Rows are points. Two turns around zero, p and q, are shown by what they do to some points. Where does a point land after both, in the order given? Backwards means that the second turn is done in reverse. Each puzzle has new turns, and all numbers are rounded.
(in the rows, 128 means zero)

Turn p:
[152  91 144] => [ 83 114 127]
[107 179 167] => [149 186 155]
[122 128 124] => [133 128 122]
[141  90 157] => [ 79 130 122]
[ 88 167  81] => [199 128 109]
[159 112  96] => [124  81 132]
Turn q:
[111 167 139] => [ 89 126 149]
[ 93  79 152] => [137 186 100]
[152 156  96] => [136  88 155]
[161 136 110] => [143  93 130]
[ 85 110  97] => [151 168 160]
[165 120 174] => [111 109  74]
Where do these land?
p, then q: [169 188 106] => [111 114  55]
p, then q backwards: [119 101 125] => [141 128 154]
q, then p backwards: [ 75  99 139] => [ 93 148 174]
q, then p: [130 137  97] => [ 99 135 139]
p, then q: [147 116 173] => [ 91 159 144]

Turn p:
[ 90 123 153 120] => [104 141 121  91]
[142  90  83  81] => [ 78 104 132 181]
[145 136 152 136] => [148 149 115 129]
[101 116 161 182] => [153 116  93  74]
[162 175  91 121] => [157 130 178 166]
Turn q:
[ 83 110  70 132] => [ 85 177  90 118]
[122 123 111 171] => [132 128  90 102]
[142 114 175 104] => [155 112 151 169]
[176 160 161 114] => [145  82 174 124]
[176 129 144 118] => [129  81 146 139]
[ 70 131 107 129] => [120 187 116 117]
Where do these land?
q, then p backwards: [117  81 105 171] => [144  75 166 140]
q, then p: [121 141 159  90] => [160 156 105 112]
q, then p backwards: [ 92  98 152  50] => [186 159 112  62]
p, then q: [121 181 124 163] => [140  83 163 155]
q, then p: [163 138  92 135] => [ 80 116 120 115]
p, then q: [144 160 122 154] => [137  86 138 135]
p, then q: [139  98 141 133] => [102 134 111 115]

Turn p:
[165 109 100 106 132 120] => [121 140 118 144 178 126]
[155 108 166 177 170 154] => [ 77 117 193 146 115 135]
[ 94 125  96  90 121 156] => [173 175 116 129 126 133]
[154 124 191  98 165 145] => [ 91 149 172 110 130  72]
[111 158 110 133 148  91] => [162  88 121 143 126 111]
[160 146 125  82 111 159] => [136 161 133  85 169 122]
[111 144 135 146 113  88] => [131  89 101 125 108 123]
[ 96  76 142 150  68  75] => [ 87 119  46 145  85 143]
[105 163  86 170 124 164] => [175 114 153 124 115 186]
Turn q:
[140  99  94  87 132 173] => [193 109 120 162 125 135]
[ 98  86 169 168 100 154] => [104 102 150 142 197 100]
[170 107 130 145 107 143] => [139 150 128 145 167 156]
[139 179 106  91 116 113] => [135 118 117 100  82 170]
[ 81  80 155 120 142 100] => [108 107  93 131 143  65]
[105 175 101 148 160  74] => [108 160 138  73  75 105]
[164 171 140 138 140 140] => [109 151 152 143 106 167]
Where do these land?
p, then q backwards: [139 150 132 139 177 124] => [ 96 125 128 142 133 171]
p, then q backwards: [145 147  98 139 147 101] => [116 102 134 115 104 162]
p, then q: [134  98 148 129 105 210] => [ 98  67 165 135  90 161]
p, then q backwards: [104  58 112 137 103 195] => [218 167 134 145 156 114]
p, then q: [152 156 129 130 133  65] => [154 155  89 130 142  81]
q, then p: [103 178 133 112 159  60] => [167 151  52  98 115 133]
q, then p: [125 169 106 120 115 119] => [124 166 117  98 134 126]
q, then p backwards: [109  99 167 154  87 129] => [195 129 124 123 131 105]
p, then q: [141  96 128  93 125 150] => [110 129 150 112  85 131]

Turn p:
[120 151 157 137  91 132 126 151 132] => [124 148  82 117 136 135 104 124 139]
[ 89 141  98 158 129 109 161 136 127] => [136 165 129 152 135 147 167 129 161]
[149 136 147 109 142  98  95 174  72] => [188 130 120 146 125  92  87  91 111]
[133 171 160 161 146  98  78 152 114] => [183 149  91 101 150 118 132  93  95]
[167 136  88 151 112 186 119 132 146] => [110 115 146  88  92 186 118 106 134]
[137 120 172 125 147 108 161 134 150] => [139 116 109 152 156 137 122 171 106]
[140 170  97 102 115 115  86 144 156] => [101 161 127 126 120 134 119  75  85]
[142 103 144 144 112 139 148  83 114] => [117  83 134 112 151 126 131 145 161]
[138  89 111 105 125 131 157  85 165] => [ 76 103 168 139 140 135 135 162 126]
[109  87 163 126 142 130  79 169  88] => [183 146 131 103 109  72  91 145 127]
[ 83 138  95  69 167 142 151 100 127] => [ 94 121 140 177  80  97 179 137 119]
[128  94 105 148 107 147 174  77 145] => [ 86 101 159 122 143 155 151 159 173]
Turn q:
[117 127 171 135 122 119 100 139 139] => [109 143 125 146 140 129  97 150 154]
[115 154 154 142  95 147 156 140 141] => [147 108 117 172 148 118 119 154 114]
[171 139 153 157  86 163 117 103 114] => [119  71 152 124 123  95 115 175 133]
[126 138  69 122 154  58 126 150 111] => [142 151  73  81 117 165 165 100 147]
[100 138 151 163 127 176 119 113 113] => [155 115 158 154 134  85 105 128 152]
[127 136 142 144 133 157 125  96 178] => [117 145 157 143 156  85 142 150 116]
[112 133 152 108 116 134 135  85 123] => [150 140 168 135 123 138 120 157 118]
[154  88  94 116 172  77 160 159 103] => [116 148  75  88  78 150 132  82 101]
[104  97 120 123  92 158 113 114 154] => [106 123 169 172 124 129 154 128 138]
[153 130  73  71 182  90 129 180 104] => [118 136  86  66 136 185 133  58 109]
Where do these land?
p, then q: [115 113 112 148 106 110 113 151 143] => [141 133 132 114 174 129 113 139 127]
p, then q: [110  95  75 123 101 105 128  33 140] => [157 222 122 181 123 129  93 136  98]
p, then q: [ 99 185 133 135 139 112 124 139 124] => [166 110 120 102 122 115 169 131 109]
q, then p: [140  88 136  97 107 225 124 126 109] => [153 107 117  75 171  67 121 180 154]
p, then q: [116 109 145 119  96 100 130 130 160] => [146 152 112 120 159 130 116 102 155]
q, then p: [107 124 130 145 161 101 139 148 144] => [116 133 130 135 130 145 160  85 124]
p, then q: [137  96 159 147 113 149 142 136 108] => [ 73 129 123 128 146 138 133 112 131]
p, then q: [157 108 154 105 193 106 135 126 105] => [ 98 110  95 104  69 114  95 129 135]
p, then q: [145 211  95 141 115 156 137 128 149] => [173 102 192 149 119 108 170 118 110]
p, then q: [151 191 141 143 167 140  95 145 120] => [143  80 162  88  88 138 151 129 105]
q, then p: [130  89 129 104 110 104 141 146 104] => [101 131 123  95 105 129 119 121 168]
